Every row gives one point. Each copy is the shape, with its points in the same order, stretched, turned, moved and blurred by noise. Say if it was mirrored as well.
In the rows, zero is written as 128.

Shape (5 x 2):
[[161 136]
 [160  98]
 [143 162]
 [ 88 100]
 [ 90  47]]
Copy 1:
[[167 134]
 [153 168]
 [163  97]
 [ 80 126]
 [ 61 179]]
Copy 1 is: mirrored
Copy 2, 5 rows:
[[119 173]
 [164 138]
 [ 88 169]
 [120  62]
 [171  29]]
Copy 2 is: only turned

Shape (8 x 2):
[[105 173]
 [ 86 165]
 [103 169]
 [113 129]
 [140 172]
 [ 85 140]
 [136  54]
 [171  58]]
Copy 1 (8 x 2):
[[ 90 128]
 [ 85 141]
 [ 93 141]
 [132 170]
 [134 103]
 [100 174]
 [209 186]
 [228 152]]
Copy 1 is: mirrored
Copy 2 (8 x 2):
[[146 177]
 [125 188]
 [141 176]
 [127 143]
 [171 154]
 [114 169]
 [101  74]
 [129  50]]
Copy 2 is: only turned
Copy 3 (8 x 2):
[[110 179]
 [139 192]
 [115 177]
 [144 131]
 [ 96 152]
 [153 164]
 [172  61]
 [148  33]]
Copy 3 is: mirrored
Copy 4:
[[137 207]
 [158 202]
 [143 190]
 [147 154]
 [113 179]
 [163 179]
 [149  65]
 [118  61]]
Copy 4 is: mirrored

Shape (6 x 3):
[[123 118 101]
 [101 169 165]
 [132 113 142]
 [156  98   7]
 [160 142 154]
 [ 70 121 144]]
Copy 1 (6 x 3):
[[101 126 143]
 [ 71 191 115]
 [114 134 111]
 [141  82 205]
 [139 174 116]
 [ 51 132 113]]
Copy 1 is: mirrored
Copy 2 (6 x 3):
[[ 91 118 131]
 [146 156 179]
 [115 150 122]
 [ 38  47  85]
 [158 143 118]
 [ 95 171 179]]
Copy 2 is: mirrored

Shape (9 x 4):
[[104 120 137 101]
 [148  57  71  55]
 [118 108 178 113]
 [130  72  83 110]
 [139 152 150 145]
 [ 85 120 132 158]
 [200 164 138 177]
 [149 177 115 148]
 [106  41 153  70]]
Copy 1, 9 rows:
[[104 106 108 122]
 [196  30 131  77]
 [ 78 101 113 167]
 [185  83 113 104]
 [ 96 164 151 152]
 [124 151  88 138]
 [121 205 217 177]
 [124 190 174 129]
 [122  19  79 141]]
Copy 1 is: only turned
Copy 2, 9 rows:
[[130 145 115 101]
 [ 24 122  53  89]
 [111 170 162 116]
 [ 67  96  98 111]
 [146 146 142 168]
 [160 100 152 115]
 [116 135 141 245]
 [154 123 102 192]
 [ 50 159 136  50]]
Copy 2 is: mirrored

Shape, 8 rows:
[[ 46 116 141 113]
 [146  88 110  94]
 [168  86 174 113]
 [137 135 133 100]
 [145  70 135 115]
 [145 125  97  92]
 [151 117 192 165]
 [140 122 153 249]]
Copy 1 (8 x 4):
[[ 55 161 161  93]
 [138 140 137  56]
 [149 171  89  87]
 [140 143 145  98]
 [124 155 105  59]
 [147 124 158  75]
 [117 147  72 134]
 [ 77  73  49 141]]
Copy 1 is: mirrored
Copy 2, 8 rows:
[[161  54 150 100]
 [145 105 109 157]
 [ 95  82 106 155]
 [128 121 135 139]
 [137  68 114 161]
 [148 129 124 153]
 [ 82  56 164 155]
 [131  20 228 196]]
Copy 2 is: mirrored

Shape (12 x 6):
[[ 84  80  69 109 178  91]
 [117  80 127 186 195 120]
 [103 123  94 122 165 116]
 [100 102 101 124 145 146]
 [159 108 172 129  92 113]
 [143 125 129 174  78 111]
 [168 115 136 159  66 110]
 [ 92  96 150 185 191  87]
 [ 88 127 125 127  81 126]
 [130 122 102 137 113 133]
 [145 169  89  93  38 109]
 [169 159 172 164  92 118]]
Copy 1 (12 x 6):
[[134 118  45 168 172 129]
 [148  44 105 190 113  98]
 [146 137  95 162 154 135]
 [146 100 115 134 163 150]
 [ 93 115 142  80 112  91]
 [167 134 117  98 100 104]
 [141 136 117  67  83 105]
 [162  68 106 197 129  44]
 [172 152 136  87 172 110]
 [145 122 114 107 129 156]
 [150 228 103  61 131 163]
 [139 144 165 120  82 104]]
Copy 1 is: mirrored
Copy 2, 12 rows:
[[172 123 106  59 155  60]
 [161 112 141 136 195  42]
 [138 129 115  94 148  95]
 [139 155 142  81 153 108]
 [164 129 179 141  70 104]
 [134 179 157 142  81  92]
 [157 179 163 146  63 110]
 [135  83 144 140 168   7]
 [108 176 165  86  85  98]
 [138 172 140 109 116 122]
 [127 202 127  96  19 167]
 [116 140 162 184  71 120]]
Copy 2 is: mirrored
Copy 3:
[[ 62  90  65 111 139  82]
 [105  36 125 149 158 136]
 [ 93 111  97 124 130 120]
 [125 111  77 131 136 126]
 [194  88 147 124 104 113]
 [177  95 154 180 111  99]
 [198 103 157 168 118  92]
 [ 87  24 139 153 118 130]
 [151 114  95 152  85 110]
 [148 126 114 151 130 112]
 [167 193 122 141  95  77]
 [189 111 185 156  97 133]]
Copy 3 is: only turned
Copy 4, 12 rows:
[[149  48  68 153 164 129]
 [190  98 142 163 140 136]
 [131  99  95 147 153 144]
 [119  85 117 149 130 153]
 [119 141 162 105 139  76]
 [102 154 151 166 139  81]
 [104 156 151 153 128  65]
 [181 112 144 151 189 138]
 [ 73 110 148 145 156 111]
 [107 126 118 152 120 114]
 [ 49 148  92 135 138  89]
 [113 196 164 125 137 103]]
Copy 4 is: only turned

Shape (14 x 8):
[[117 151 114 106 123 103 159  71]
 [ 70 116  50 161 141  82 183 136]
 [107 151 136 119 133 162 165  84]
 [134 142  68 146  76  80 140 162]
 [128 126  96 126 149  88  77 147]
 [ 90 173 141  75 166 173 138 108]
 [104  86 123  80 150 130 126 127]
 [ 90 137 132 134 138 109 156 140]
 [133  94 105 106 112 143 114 146]
 [ 57 144 149 127 109 123 133  80]
 [139 132 115 151 127  87 141 149]
 [147 131  51 152 126  81 154 156]
 [115 169 130 139  81 157 114  37]
 [136 142 127  83  91 120  99 143]]
Copy 1:
[[ 94  96 188 149 100 109 139 158]
 [ 89  94 130 155 193  53 116 101]
 [100 109 157 175 103 152 124 185]
 [ 90 124 102 143 111  60 111  59]
 [149 126 147 105 157 130 108  77]
 [117 152 194 166 116 183  79 201]
 [127  94 153 111 150 134  74 183]
 [122 134 124 152 133 107 120 153]
 [118  94 113 125 126 132  73 136]
 [144 101 165 207  98 116 114 171]
 [115 130 105 116 127  97 145 106]
 [ 83 117 113 110 158  71 125  62]
 [123  73 183 219  58 162 142 136]
 [126 137 141 136  75 128  78 132]]
Copy 1 is: only turned
Copy 2 (14 x 8):
[[109 101 146  89 161  97 172 124]
 [126   7 165  64 150 141 125 181]
 [ 90  96 137 139 142 121 182 111]
 [176 116 175  94 176 148 127 192]
 [179  96 124 128 152  86 110 123]
 [ 99  79 137 184 158  65 174  97]
 [110  92 165 131 119  89 114  83]
 [116  85 143 129 126 107 144 163]
 [140 122 170 138 134 133 112  98]
 [135  98 155 110 108  86 208 117]
 [138 115 128 119 142 130 118 175]
 [148  74 146  93 185 154  97 183]
 [149 135 137 111 146 126 233  84]
 [164 162 171 148 157  89 142 121]]
Copy 2 is: mirrored
Copy 3 (14 x 8):
[[183  95 167 115 127 133 166 119]
 [124  24 117 111 104 149 111 162]
 [181  91 153 106 173 124 168 123]
 [137 110  74 164 100 162 115 117]
 [132 130  82 109  83 122  64 122]
 [174 119 121  79 181 104 195 124]
 [111 115 139  72 131 130 143 153]
 [142  87 105 126 142 111 119 157]
 [113 128 117 110 135 147 132 129]
 [150  84 148 120 139  87 176 100]
 [147 105  98 147 112 135  75 153]
 [153  84  96 139  94 174  83 150]
 [198 115 170 132 151 129 183  41]
 [139 168  94 131 124 126 161 110]]
Copy 3 is: only turned
Copy 4:
[[ 81 181 132 114 148 156 155 119]
 [ 63 149 105 152 163  85 100 137]
 [108 140 131 153 154 160 183 121]
 [ 88 159  91 143  95 120 112  90]
 [106 169 163 121 101 145  74 160]
 [103 136 145 162 128 178 182 170]
 [ 91 108 182 127 126 152 149 150]
 [ 90 131  96 142 156 154 131 135]
 [124 114 161 150  96 129 142 126]
 [ 75 149 148 163 155 180 140 109]
 [107 155  98 114 136 135 118 118]
 [ 96 160 108 129 119  89 107 128]
 [109 201 172 174 134 180 168  79]
 [110 147 137 131  79 168 147 113]]
Copy 4 is: mirrored

Shape (12 x 8):
[[104 137  73 150  84  77 124 143]
 [100  83 157 186 148 100 204  67]
 [166 180 136 159 149 149 155  64]
 [ 82 130 166 111 144 101  97  82]
 [ 68 146  50  94 157 201 118 115]
 [ 89 141 140 108 139 107  90 121]
 [141 154 170 165 175 202 154  78]
 [ 78 140  66  89  57 167 141 136]
 [183 134 149 166  91 169  88  96]
 [129  71 153  83 124 151 126 138]
 [135 106 149  73 131  80 186 165]
 [126 152 120 115 119 180 197 186]]
Copy 1, 12 rows:
[[159 156  91 106 109  77 182 132]
 [ 32 153 139 137 161 143 137 183]
 [ 88 181 139 191 198 169 166  91]
 [112 129 212 131 136 100 160 113]
 [223 122 129 113 100 195 186 139]
 [166 128 177 130 121  84 157 112]
 [106 178 161 202 172 199 114  98]
 [194 126  89 152  55 138 196 123]
 [105 184  98 189 140 171 109  15]
 [135  68  98 159 108 118 112  94]
 [137  51  87 160 152  29 147 149]
 [212 108  74 196 111 102 133 137]]
Copy 1 is: only turned
Copy 2 (12 x 8):
[[117  84  94 136 135 118  69 147]
 [177  51 110 110  39 178 104  65]
 [119 149  73 121 106 159 121  52]
 [ 61  96 103  85  46  83 149  87]
 [ 73  78  71 247 136 136 157  79]
 [ 69 111 109 108  81  78 134 109]
 [124 163  86 157  59 184 155  68]
 [ 53  57  83 187 188 178 115 145]
 [135 167  58 124  95 149 139 151]
 [138  76 138 115 115 125 170 141]
 [142  68 193  57 170 115 114 110]
 [122 132 160 158 190 215 107 137]]
Copy 2 is: mirrored
Copy 3:
[[ 36 145  85  99 167  84 143 104]
 [151 210 143  46  63 184 154  82]
 [143 145 118  69 123 205  38 108]
 [103 104 145 122  59 212 152 119]
 [114  88 120 112 232 221 134 185]
 [ 92  98 132 148 118 174 153 145]
 [191 155 152  86 105 223  73 164]
 [105  85  49 102 187 114 155 160]
 [136  76 163  82 105 124  95 138]
 [190  68 163 156 114 153 186 129]
 [176 154 114 181 110 138 155  77]
 [176 189  70 140 183 109 118 168]]
Copy 3 is: mirrored
